Each row of a before or after table is a point. The points were changed in one or more steps. Then noise was added and the rows were shuffled. The steps act on columns, c1 being the first. Write out the steps. A step turns or swaps two columns, mirrors them in a line or flattens them onto one, adds a multiple of one to another, or multiplies or shifts one. Angles are multiples of 10 degrees, from the lower column toward the higher: turns from -170 to 170, lines from 10 to 170 but not 90. Use the fewest steps. Two steps may share a column if one is a turn and the other turns, adds or multiplies; they go together, in the order done. Otherwise the lowest column goes first.

Before:
[[ 0.03  0.05  0.51]
 [-0.39  0.17 -0.37]
 [-0.42 -0.42 -0.44]
 [-0.16 -0.62  0.50]
 [ 0.19 -0.10  0.10]
 [-0.25  0.33 -0.39]
 [-0.20 -0.48  0.11]
 [-0.22  0.00  0.05]
 [-0.06  0.46 -0.46]
 [-0.79  0.13 -0.38]
 [-0.16  0.23 -0.27]
 [-0.26  0.07 -0.23]]
After:
[[-0.42 -0.58  0.15]
 [ 0.03  0.47  0.23]
 [ 0.19  0.02  0.14]
 [-0.21  0.05  0.02]
 [-0.27 -0.17 -0.17]
 [-0.25 -0.17 -0.49]
 [-0.38 -0.24 -0.32]
 [-0.06 -0.16 -0.63]
 [-0.18 -0.14  0.48]
 [-0.77 -0.27 -0.30]
 [-0.17 -0.12 -0.34]
 [-0.17  0.12  0.78]]
Steps: turn c2 and c3 by -60 degrees

Before:
[[ 0.26 -0.34 -0.40  0.19 -0.28 -0.54]
 [ 0.37 -0.08 -0.09 -0.12 -0.46 -0.11]
 [ 0.00 -0.11 -0.41  0.15 -0.12 -0.23]
 [ 0.05  0.19 -0.35 -0.25 -0.40 -0.24]
 [-0.43 -0.32  0.56 -0.80  0.35 -0.04]
 [ 0.15  0.12 -0.52 -0.11  0.13  0.17]
 [ 0.25 -0.25 -0.31 -0.24 -0.04 -0.30]
 [ 0.29  0.32  0.50  0.21 -0.55  0.06]
 [-0.22  0.29  0.32 -0.80  0.66 -0.31]
 [-0.11 -0.20 -0.53 -0.02 -0.21 -0.35]]
After (10 x 6):
[[-0.26  0.26  0.35 -0.26 -0.32 -0.16]
 [-0.15 -0.18  0.38 -0.21  0.08 -0.39]
 [-0.67  0.28 -0.39  0.17 -0.03  0.13]
 [ 0.53  0.42 -0.37 -0.82  0.36 -0.19]
 [-0.34 -0.15  0.52  0.19 -0.08 -0.62]
 [ 0.18  0.07  0.53 -0.11  0.05  0.18]
 [ 0.45 -0.31 -0.68 -0.81  0.09 -0.18]
 [ 0.00 -0.05  0.42  0.22 -0.21 -0.29]
 [-0.56 -0.01  0.19 -0.11 -0.07 -0.15]
 [ 0.03 -0.09  0.51  0.02 -0.31 -0.39]]
Steps: turn c1 and c3 by 160 degrees; turn c1 and c5 by -50 degrees; turn c2 and c6 by 20 degrees
